Rows are points. The window is the flat piece filled in between its corners: a triangle in 3 columns, a solid with four corners in 4, and so on. A path goes straight from each point to the next, and from the last back to the first. After which points does the path pass through the window?
In the rows, 128 means zero.

Window, 3 rows:
[[151 183 125]
 [ 94 103 125]
 [132 118 121]]
Path:
(1): [ 88  84 145]
(2): [ 84  86 103]
(3): [142 179 101]
(4): [154 166 164]
(5): [136 116 155]
(6): [127 125  90]
(7): [127 125  97]
(8): [133 113 152]
(9): [144 159 147]
(10): [131 162  89]
(11): [143 168 113]
(12): [149 167 143]
Through the window after points: 3, 5, 7, 9, 11

Window (4 x 4):
[[150  89 117 118]
 [106 124 118 114]
 [139 133 172 124]
 [132 120  59 104]]
Path:
(1): [143 119  71 119]
(2): [143 114  74  95]
(3): [112 125 124 101]
(4): [113 120 117 156]
(5): [143 112  72 127]
(6): [156 103  85  78]
(7): [141 116  86  85]
(8): [131 110  80 135]
(9): [116 118 133 161]
(10): [122 112 135  91]
(11): [128 119  69  71]
(12): [134 119  66 122]
(13): [149 114 124 151]
(14): [147 113 133 106]
(15): [123 108  89  91]
(16): [125 109  82 139]
Through the window after points: 3, 7, 11

Window, 4 rows:
[[110 152 123 132]
 [139  76 113 103]
 [112 119 167 132]
 [182 127 113 143]]
Path:
(1): [117  70 116 143]
(2): [145 117 145  86]
(3): [187 124 131 109]
(4): [170  99 118 151]
(5): [126  81 146 156]
(6): [148 116 173 107]
(7): [190 127 112  96]
(8): [161 100  83 150]
(9): [110 143 141 156]
(10): [121 155 162 104]
(11): [162 140 134 101]
(12): [146  96 114 148]
Through the window after points: 1, 11

Window (6 x 6):
[[112 115 102 118 133 147]
 [142 130 100 163 136 151]
 [112 170 130 115 105 129]
 [130  58 100 194 107 147]
 [171 104  91 135  95 138]
 [145 182 171  71 138 117]]
Path:
(1): [147  97  99 147  97 191]
(2): [144 152 139 119 120 164]
(3): [131 139 116 130 131 121]
(4): [138 148  96 113 124  97]
(5): [141 136 125 114 108 160]
(6): [120 124 141 153 135 193]
(7): [128 141 104 144 142 102]
(8): [128  92  97 167 119 127]
(9): [148  90 137 167 105 194]
(10): [139 108  96 149  97 182]
(11): [130 111  83 159 109 121]
(12): [155  94 100 141 136  86]
Through the window after points: 2, 8

Window:
[[145 138  60  78 200 130]
 [105 108 114 127 126 128]
 [148  89 118 121 152 141]
 [126 112 146  93 147 124]
 [155 107 151 124  72 131]
 [171 143 180 159  99 137]]
Path:
(1): [131 128 104  90 149 167]
(2): [140 111 104 105 160 154]
(3): [151 108 105 110 163 109]
(4): [168 118 135 110 121  87]
(5): [141 110 143 111 131 177]
(6): [141 102 144 101  98 172]
(7): [158 125 122 133 111  82]
(8): [153 121  86 110 163  89]
Through the window after points: 2, 6, 8

Window:
[[ 85 139 105 135 135 173 128 125]
 [142  95 116 157 167 136 152 116]
 [140 137 114 147 120  86 112 107]
 [134 185  76 105 110 141 130 138]
 [160 184 149 116 140  94 122 120]
 [103 118 137 140  97 163 178 134]
 [155 159 144  59 102 140 108 145]
 [145 193 123  37 123  77 115 129]]
Path:
(1): [130 165 134 104 134 102 123 176]
(2): [159 174 132  72 116 116 118  95]
(3): [151 167 113  88 123 125 134  67]
(4): [133 135 127 110 139  97 122 168]
(5): [110 157 126 127 139 116 125 178]
(6): [138 163 125 116 130 138 127  93]
(7): [126 139 128 109 104 165 158  97]
(8): [115 130 142 129 109 124 143 187]
Through the window after points: 1, 3, 5, 7

Window, 9 rows:
[[124 106 166 144  93 103 162 146 126]
 [173 146 116  76  83 156 148 157 116]
 [135 161  77  98 140 157 168 137 165]
 [111  90  88 147  97 131  99 101 153]
 [119 106 117 134 129 119 137 180 131]
 [174 134  54 105 196 108 154 125 195]
 [123 123 144  61 110 168 132 126 136]
 [ 98 104 142 184  86 113  73 141 174]
 [154  96 140 133 134 189 132  92 131]]
Path:
(1): [136 105 110 126  88 139 150 162 194]
(2): [128 100 129 123  87 145 123 151 183]
(3): [125 123 109 140 116 130 108 106 114]
(4): [128 157 129 112 130  89 108 123 122]
(5): [131  96 102 134  84 145 149 164 169]
(6): [151  99 125 125 106 157 154 156 172]
(7): [128 134 135 125 126 130 132 126 126]
(8): [129 124 122 147 139 111 123 122 122]
Through the window after points: 2

Window, 9 rows:
[[171 180 128 106 135  89 117 145 126]
 [139  80 149 161 130 182 148  74 149]
 [160 130 151 130 147  89 140 180 107]
 [122 153 145 106 171  70 137 135 117]
 [100 102  94  83 165 189 127 142 142]
 [ 65 110 114  98 105 190 123 130 126]
 [145 181 142 135 159 108 174 159 127]
 [157 143 101 134 136  72 167 139 116]
 [101  86 120 194 148 176 116 115 176]]
Path:
(1): [146 153 122 142 177 126 134 130  66]
(2): [128 152 139 117 144 106 165 151 159]
(3): [134 135 137 125 122 101 147 150 174]
(4): [149 144 124 142 148 110 142 118  85]
(5): [137 167 119 146 170 119 141 145  99]
(6): [140 150 139 117 140 109 172 151 149]
(7): [125  95 138 120 126 130 160 133 188]
(8): [122 137 113 146 152 152 121 118 125]
(9): [108 135  94 124 150 185 120 128  81]
(10): [ 96  90 121  75 142 159 139 147 188]
(11): [127 111 133 108 127 124 151 131 197]
(12): [125 149 126 137 151 135 132 119 102]
(13): [120 150 108 154 151 128 121 139  65]
(14): [140 105 145  95 119 112 160 157 176]
(15): [133 154 152 111 143 104 172 168 166]
(16): [143 169 123 144 158 126 147 137  97]
Through the window after points: 1, 5, 9, 13, 15

Window, 11 rows:
[[134 143 164  94  79 120 114  86 162 108 131]
 [145 120  85 115 145 168 134 140 155 135 142]
 [102 123 138 186 160  88 192 124 110 146 115]
 [101 111 106 187 130 114 135  81  96 105 108]
 [142 109 157 140  94 163 120 131 142 145 139]
 [116  82  87 169 107  99 186 134  92 125 115]
 [121 206 189 160 139 102 132 146  91  63 124]
 [ 78 107 108 155 148 106 144 152  96 139  92]
 [165 230 179 138 110 100  91 121 108 112 115]
 [126 133  91 138 105 146  98 157 189 139 170]
 [182 119 174 126  91 103  80  94 171  84 106]]
Path:
(1): [121 150 126 152  87 135 121 106 168  95  77]
(2): [159 106 155 130 122 100 102 109 127 117 157]
(3): [125 141 142 134 120 102 120 111 119 116 137]
(4): [117 148 115 151 112 128 157 119 149 108  67]
(5): [142 143 139 144  88 144 130 115 173  97  93]
(6): [147 101 152 145 125  97  93 106 111 122 146]
(7): [127 106 140 122 135 102 109 116  89 110 175]
(8): [121 168 123 195 121 134 176 154 149 138  68]
(9): [126 142 129 159 108 148 131 136 165 123 106]
(10): [137 119 141 138 115 118 117 127 133 129 152]
(11): [141 128 153 134 127 107 117 132 124 123 145]
(12): [112 139 126 147  98 139 154 139 147 116  76]
Through the window after points: 1, 5, 9

Window, 11 rows:
[[120 120 111  88 110 145 113 132 148 109 114]
 [117 119 172  94 143 122 123  92 111  98 163]
 [122  92 103 107  93 123 153 110 142 133 120]
 [102 157 103 110 101 122 186 145 138 125 122]
 [112  99 117 108 149 149 156 133 128 122 127]
 [152  94 112 113  87 164 123 147 132 108 163]
 [ 83  98 128 118 116 103  69 182  35 127 157]
 [138 111  92 107 112 128 143 128 113  84 126]
 [129  96 121 129 134 115 112 130 154 102 153]
 [249 208  95 128  85 164 120 131  91 166 117]
 [117 125 132 145 131 176  88  53 140  91 156]]
Path:
(1): [124  81 145 149  80 110 153 135 151  93 111]
(2): [138 116 137 137  75 137 126 129  80 102  89]
(3): [145 122  95  93 122 131 132 148 136 129 158]
(4): [116 114  98 103 127 149 132 113  99 140 159]
(5): [133 111 140 132 125 129 131 124 133  92 126]
(6): [132 114 155 137 107 137 126 125 102 109 110]
(7): [127 139 102 101 120 136 120 122 133 120 136]
(8): [131 137 105  93 124 131 132 115 133 130 143]
(9): [122 129 133 135 113 136 142 119 108 110 119]
(10): [126 112 133 122 108 140 135 144 124 117 122]
(11): [126 143  78  86 115 133 140 121  93 121 144]
(12): [134 124 103 101 146 117 115  85 112 133 178]
(13): [107 112 178 109 110 141 124 137 114  84 124]
(14): [142  88 156 136 109 132 107 155 124 100  89]
(15): [112 123 100  92 110 140 113 136 113 120 156]
(16): [124 122  77  77 121 146 133  95 121 154 142]
Through the window after points: 12, 14, 16

Window (12 x 12):
[[107 187 123 170  94 154 117 111 151 169 139 122]
 [149  96 108 173 162 127 136 157 130  94 152 106]
 [146 165 159 102 115  87 139 122  77  87 158 132]
 [146 110  72 126 158 150  98 121  91 113  56 136]
 [120 113 135 131 191  95 131 130 125 109  93  86]
 [109 141 125 136 180 104  80 159  85 133 106 103]
 [ 75 146  82 149 158 191 162 128 129 190 153 109]
 [103 153 182 117 115 135  71 100 127 112 194 125]
 [151 132 143 139 166 180 113 165 154  86 131 150]
 [ 80 118 212 127 106 154 118 159 148 191 201  93]
 [174 150 152 124 153 124 155 110 119 175 193 121]
 [160 163  94  77 113 128 116 128 147 115 173 164]]
Path:
(1): [140 147 148 105 140 151 112 135 123 140 135  58]
(2): [146 154 140 108 124 156 104 149 128 128 165  69]
(3): [ 93 142 159 151 145 109 137 115 130 154 167 163]
(4): [123 123 120 140 156 129 126 117 129 151 143 152]
(5): [138 151 119 123 144 154 133 133 122 139 147 107]
(6): [146 163 150 124 135 139 122 159 129 109 169  53]
(7): [109 126 153 139 158 116 129 127 132 147 156 130]
(8): [121 144 144 135 131 118 141 121 120 147 166 158]
(9): [149 155 133 114 144 136 132 128 105 121 154  94]
(10): [170 155 101 100 140 156 110 132 113 110 147  91]
(11): [130 140 106 147 157  93 131 117 123 106 117 198]
(12): [107 118 146 140 153 122 122 135 129 131 140 130]
Through the window after points: 4, 8, 12
